Every row gives one point. Each copy is the shape, with its points in the same order, turned, moved and blurred by noise. Some copies are also mirrored. Which?
In the rows, zero is written as 128.

Shape (7 x 2)
[[136 177]
 [101  81]
 [184 138]
 [166 185]
 [106 151]
 [ 43 112]
 [100  78]]
Copy 1 (7 x 2)
[[135 184]
 [ 93  86]
 [ 79 183]
 [122 213]
 [157 147]
 [183  84]
 [116  89]]
Copy 1 is: mirrored
Copy 2 (7 x 2)
[[167  84]
 [ 85 152]
 [188 143]
 [195  93]
 [126  97]
 [ 53  96]
 [ 85 154]]
Copy 2 is: mirrored

Shape (7 x 3)
[[162 141 129]
 [127  98 132]
 [112 104 137]
 [145  37 157]
 [105 119 111]
 [ 67 154  62]
 [ 86 153 121]]
Copy 1 (7 x 3)
[[160 135 135]
 [121 103 106]
 [107 109 123]
 [109  39 126]
 [124 137  95]
 [133 200  56]
 [116 177 106]]
Copy 1 is: only turned
Copy 2 (7 x 3)
[[166 114 134]
 [129  73 125]
 [116  76 128]
 [147   7 129]
 [111 102 114]
 [ 71 146  74]
 [ 89 128 133]]
Copy 2 is: only turned
Copy 3 (7 x 3)
[[149 119 144]
 [114 102 113]
 [ 94 111 113]
 [ 99  35  99]
 [ 99 136 108]
 [ 93 207  81]
 [ 89 167 130]]
Copy 3 is: only turned

Shape (6 x 3)
[[169 129 132]
 [158 146 123]
 [152 176  46]
 [123  72 173]
 [ 33 155 168]
 [122 126  93]]
Copy 1 (6 x 3)
[[170 167 153]
 [159 144 138]
 [185 140  48]
 [132  91 206]
 [ 37 105 133]
 [147 105 111]]
Copy 1 is: only turned
Copy 2 (6 x 3)
[[182 140 144]
 [159 151 148]
 [146 228 101]
 [132  56 128]
 [ 12 109 143]
 [133 150 105]]
Copy 2 is: only turned
Copy 3 (6 x 3)
[[140  75 136]
 [129  86 112]
 [176  77  47]
 [102 150 183]
 [ 22 149  97]
 [145 118  97]]
Copy 3 is: mirrored
Copy 4 (6 x 3)
[[156 118  91]
 [156 127  85]
 [128 180  28]
 [132  83 159]
 [ 99 194 192]
 [111 138  88]]
Copy 4 is: only turned

Shape (8 x 4)
[[132 202 136 131]
 [189 194 176  89]
 [179 118 179 186]
 [188  90  96 165]
 [ 87 137 130 137]
 [168 149 136 167]
 [110 143  90  85]
 [ 83 190  80  87]]
Copy 1 (8 x 4)
[[179 177 122 174]
 [231 134 153 147]
 [134  79 151 196]
 [136  62  64 170]
 [114 172 117 133]
 [157 118 110 187]
 [149 167  72  98]
 [166 219  68 112]]
Copy 1 is: only turned
Copy 2 (8 x 4)
[[154 192 170 159]
 [164 164 242 136]
 [150  73 170 174]
 [195  80 127 108]
 [110 161 116 128]
 [172 124 152 157]
 [146 186 136  76]
 [142 233 124  95]]
Copy 2 is: only turned

Shape (12 x 6)
[[171 100  89 144  62 102]
 [159 147 115 166  57 185]
 [ 87 151  96  86 165  55]
 [ 61  72 124 104  70 178]
 [140  99 161 199 171 152]
 [158 129 144 189  72 110]
 [ 99 174 160 185 127  57]
 [100 121  87 144  93 130]
 [ 94 109 204 191 126 188]
 [156  88 140 202 149  75]
 [140 167  96  83 114 133]
 [164 181 111 182 160 123]]
Copy 1 (12 x 6)
[[115  72 101  84  68 100]
 [108 124 132  84  25 166]
 [ 55 152 100 125 183  78]
 [ 28  71 196 135  84 146]
 [118 111  87 189  94 194]
 [142 117 110 136  44 114]
 [116 182  95 183  97  79]
 [ 52 111 115 118  78 119]
 [106 129 160 209  62 199]
 [136  94  54 185 101 123]
 [ 82 145 133  59 130 132]
 [119 178  55 119  97 156]]
Copy 1 is: only turned
Copy 2 (12 x 6)
[[210 104 101 173 114 110]
 [206 155 134 134  80 161]
 [ 77 148  38 163 156  77]
 [116  61 127  87  76 136]
 [109 125 169 197 161 184]
 [177 145 155 198 105 121]
 [101 184 130 213 111  81]
 [137 117  88 157  88 132]
 [ 97 135 219 143 118 180]
 [130 118 134 240 164 129]
 [158 159  60 107 136 119]
 [144 196 101 203 148 167]]
Copy 2 is: only turned
Copy 3 (12 x 6)
[[168 184 120  78  82 107]
 [151 195 122 177  67 113]
 [ 99 145  91  67 219 110]
 [ 68 108  75 128  60 142]
 [119 164 187 150 135 200]
 [130 219 163 114  89 124]
 [ 72 234 155  99 178 128]
 [117 172  83 115 110 137]
 [ 57 165 181 182  94 183]
 [136 194 191  73 140 180]
 [142 142  95 134 154  76]
 [162 206 151 150 182 142]]
Copy 3 is: mirrored

Shape (13 x 8)
[[102 130 114 136 158 106 103 153]
 [ 82 118 147 109 111 109 115 106]
 [131 137 161  89  98 101 137 176]
 [140 110 143 131 161 107  90 105]
 [143 113 160 151  92 110 117 122]
 [ 57 120 139 133 108 119  92 109]
 [146 117 141 112 124 249 115 189]
 [137 111 140 105 125 103  97 138]
 [143 175 135 125 136 143  91 119]
 [134 130 156 124 215 138 217 140]
 [121 134 110 142 110  95  97 130]
 [145 112  90 110 108 100 235 116]
 [119 111 161 124 111 117 124 105]]
Copy 1 (13 x 8)
[[134 157 111  86 160 126 145 133]
 [ 76 151 150 116 133 124 137 140]
 [ 92 127 129 157 203 118 141 138]
 [153 149 158 103 132 107 128 103]
 [122 112 166 138 137 124 175 129]
 [ 88 163 149  96 113 143 153 171]
 [169  54 113 138 164 104  80 213]
 [117 146 144 130 157  96 139 121]
 [162 148 129 151 130 144 114 127]
 [115  60 120  70 198 163  79  69]
 [128 154 119 121 133 124 180 124]
 [ 53  56  74 123 150 123 155  60]
 [ 97 125 159 127 127 123 139 123]]
Copy 1 is: mirrored
Copy 2 (13 x 8)
[[115 146 126 119 165 110  98 130]
 [ 75 142 129 147 126  82 135  95]
 [125 145 183  98 108  94 150 102]
 [114  85 127 161 149  92 101 115]
 [128 118 128 157  93  99 146 115]
 [ 72 170 112 177 122  87 116 106]
 [122 132 204 174 123 235 129 110]
 [134 115 149 137 124  97 111  93]
 [ 86  93 142 120 103 148  99 141]
 [ 94  77 167 115 222 141 199 139]
 [115 132 106 130 109 105 108 112]
 [120 105 101  74 149 125 225  57]
 [ 97 110 135 162 120  95 145  98]]
Copy 2 is: mirrored
Copy 3 (13 x 8)
[[152 138 158 142 136 163  89 113]
 [114 112 133 179 119 133 112 128]
 [113  85 159 103 123 133  98 167]
 [178 106 127 156 136 119  93  91]
 [150 113 119 137  86 103  97 147]
 [ 99 134 121 197 111 146  95 119]
 [133 127  38  55 152 192 113 152]
 [143  91 142 125 114 125  96 109]
 [139 144 117 122 172 102  92 122]
 [226 113 145 136 190 184 141 198]
 [133 142 153 139 104 114  93 112]
 [171 119 181 127  98 131 213 173]
 [145  95 118 163 111 117 108 140]]
Copy 3 is: mirrored
Copy 4 (13 x 8)
[[103 130 104 127 136 113  89 141]
 [100 131 133 119 114  92 165 120]
 [136  87 122  74  85  89 110  98]
 [111 162 138 102 145 146 123 114]
 [150 126 161 124 119 126 138  78]
 [ 96 150 131 152 117  78 161 126]
 [115 103  35 143  37 187 127  77]
 [122 138 142  91 101 127 117 119]
 [150 151  74 106 132 128 134 116]
 [ 71  37  81  84 184 171 127  99]
 [139 137 141 134 125 105 111 135]
 [144   8 156 107 141 148 153 158]
 [121 126 146 106 120 120 156  98]]
Copy 4 is: mirrored

Shape (15 x 9)
[[120 125 146  89  73 166 160 187 153]
 [143 140 128 159 150 161  66 168 107]
 [168 129 170  77 182 129 146  97  82]
 [176 142 190  53 148 104 168 164 178]
 [139 121 168 138 121 146 105 156 162]
 [ 84  80  92  98  90 141  98 111 183]
 [ 70 109 125 141 180  86 147 104 104]
 [165 146 161  67 130 117 162  84  84]
 [137 159 142 139  85 134  68 126 104]
 [112 175 132  50  78 161 166 102 116]
 [146  72 192 100 182 143 109  92 116]
 [ 75 100  97  77 103  94  94  79 103]
 [ 97 164 145 112 156 138 115  78  86]
 [ 97 147  86 129 119 164 172 167 171]
 [118  94 103 134 104  60 160 111 175]]
Copy 1 (15 x 9)
[[194 142 167 135  66 122  58 149  93]
 [121 109 116 163 119 191 123 168 150]
 [148 169 147  94 203 148 144 157  86]
 [205 209 190  77 144 122  82 163 137]
 [136 131 173 129  92 143  97 171 143]
 [107 108 145  74  51 119  84  89 105]
 [ 83 119  91 107 155  64 112 159 123]
 [157 189 134  84 160 124 149 165  66]
 [112 149 127 145  71 177 146 173 100]
 [157 203 132 128  93 115 109 116  34]
 [100 122 188  82 191 159 115 157 104]
 [ 74 136  80  66  91 122 108 124  59]
 [ 85 170 112 143 151 133 137 137  85]
 [177 119 120 162  90  85  85  96 127]
 [133 125 127  56  73  54 123 154 141]]
Copy 1 is: mirrored
Copy 2 (15 x 9)
[[139 175 141 122  79  84 142 188  93]
 [151 158 120 171 191 144 149 113 126]
 [ 81 114 185 137 153 147 153  97  36]
 [100 157 249  88 107 112 147 158  80]
 [120 158 162 151 128 125 138 142 158]
 [115 123  90 106 123  58  82 134 145]
 [114  42 112 100 146 155 140 142 102]
 [109 113 169 120 100 127 141  91  28]
 [168 146 128 168 123 137 116  87 114]
 [121 158 125  89  57 118 107 109  41]
 [ 52  93 165 177 162 122 122 114  95]
 [144  72  88 124 127  83  66 101  74]
 [114  97 118 132 133 179 110  87  75]
 [139 161  97  66 122 112 165 170 124]
 [143  62 145  75 105  71 145 124 148]]
Copy 2 is: mirrored

Shape (12 x 9)
[[ 95  90 119 107 104  77 153 138 146]
 [ 89  77 114 156 188 198  20 124 155]
 [126  59 112 119 205 169  85 170 134]
 [127  77 145 131 147  96 160  82 111]
 [ 86 121 103 193 195 162 105 139 190]
 [146 141 173 141 105 137 156 165 154]
 [ 76  64  56 134 178 123  54 164 104]
 [104 115  71 110 191 142 132 138  41]
 [214 182 169 167  98  65 145 121 117]
 [ 85 138 160 113 192 104  93 143  99]
 [193 227 175 111  51 110 166  82 137]
 [175 149 135  93 134  76 158 111 207]]
Copy 1 (12 x 9)
[[160 154 109 183  98  90 125 138 129]
 [ 81 126 233 102 123 117 132 168 228]
 [ 49 135 179 120  91 145 104 156 157]
 [103 152  91 141 130  77 162 159 124]
 [103 147 139  67  62 101 122 143 226]
 [155 175 102  90 127 134 129  88 128]
 [ 93 111 181 163  73 152 131 220 188]
 [ 84  77 121 123  83 156 191 196 113]
 [182 191  46  60 187 133 114 167  95]
 [129 175 168  98  84 110 174 193 119]
 [225 131  75  45 190  89 133 110  67]
 [158 157  95  86 109  51  58 137  95]]
Copy 1 is: mirrored
Copy 2 (12 x 9)
[[111  58 142 149 117  95 149 112 105]
 [178 135 149 128 119 115  78  41 246]
 [144 115 132 205  97 136 124  77 201]
 [116  75 174 141 143 176 138  98  93]
 [180  94 171 165 160 115  95 120 224]
 [150  58 124 152 115 156  85 183 115]
 [116 158 171 199 108  63 115  46 190]
 [119 189 205 185  68 123 155 103 120]
 [104 107 107 124 186 175  73 193  42]
 [205 128 133 169 131 106 122  80 116]
 [129 102 101  29 141 162  93 229  54]
 [120  71  88 124 190 155 170 181 123]]
Copy 2 is: mirrored

Shape (17 x 11)
[[171 171 104 143 157 195 170  96 109 173 175]
 [ 87  89 164 120 145 110 102  95 135 109 169]
 [178 134 115 153  72 133 173  93  62 185 121]
 [ 75 163 151 111  77 175 184 145 123  92 113]
 [141 128  86  87 140 193  81 116  71  77 170]
 [140 185  69 160  90 118 176 188 103 110 163]
 [180  92 133 100  76 125 124 162 100 116 115]
 [ 74 137 150  83 168 103 139 108 125  99 116]
 [140 127 130 116  72 145 185  82 143  96  84]
 [103 115  86  68  68 140  75 180  95  84  91]
 [119 176 130 120 129 184 152 100  85 106 120]
 [159 154 133 114 130 120 121 165 152 177 184]
 [155  97  84  79  71 204 114 136  75 170 133]
 [ 82 150 126 150 152 118 150 127  65 134 165]
 [ 84 154 165 107 143 131 185 151  97 132 123]
 [170 167 121 109  91 195 105 161 100 156  82]
 [142  82 115 145 161 112 103 156 104 131  85]]
Copy 1 (17 x 11)
[[165 138 134 141 133 214 195 154 140 172 143]
 [ 71 103 151 108 142 141  97  76 153 120 137]
 [221 140 177 152  93 138 174  96 119 157 107]
 [113 185 104  65  77 132 164 122  98  98 105]
 [131 100 141 121 142 203 133 118  61  83 199]
 [167 190  76 156  91 106 155 127 100 148 187]
 [173 109 163 128 121  80 128 137  95  86 137]
 [ 83 114  87  98 159 137 140  66 127 104 103]
 [187 149 117  87  95 140 112 118 130  96  69]
 [125 103 114 100 104  88 106 112   7  86 149]
 [137 159 121 115 122 198 171 108  94 106 110]
 [122 131 136 133 164 102 153 157 128 186 159]
 [181  74 182  98  92 144 167 151  52 132 154]
 [100 144 119 149 112 152 179  56 124 144 156]
 [ 95 150 103 106 120 116 202  89 126 116 104]
 [154 134 151 141 124 137 166 177  35 127  98]
 [116  72 126 195 120 105 123 111 103 106 111]]
Copy 1 is: only turned
Copy 2 (17 x 11)
[[153 121 169 121 170 169 105  45 146 195 181]
 [ 66  90 134 100 130  67  92 135 133 133 140]
 [161 131 146 139  62 146 116  69 108 229 139]
 [130 207 168 108 114 107 165 146 173 148 150]
 [186 111 132  64 142  98 106  63 145  86 141]
 [212 166 119 141 124 102 130 136 131 184 227]
 [177 114 146  98  79 128 126 154  77 145 127]
 [ 72 141  98 120 157  88 153 128 127 128 125]
 [102 157 145 133  56 164 158 123 144 138 156]
 [192 164  80  56  87  96 127 168 127 105 107]
 [143 175 152 129 136 122 135  72 157 135 135]
 [137 128 142  91 171 131  78 144  81 192 187]
 [199 124 140  32  89 153 113  93 133 177 110]
 [135 132 124 140 155  52 120  92 146 192 148]
 [114 165 146 133 163  91 168 133 130 185 128]
 [195 182 143  97 124 179  94 122 116 155 103]
 [156  78  93 146 130 123 107 157 122 151  95]]
Copy 2 is: mirrored
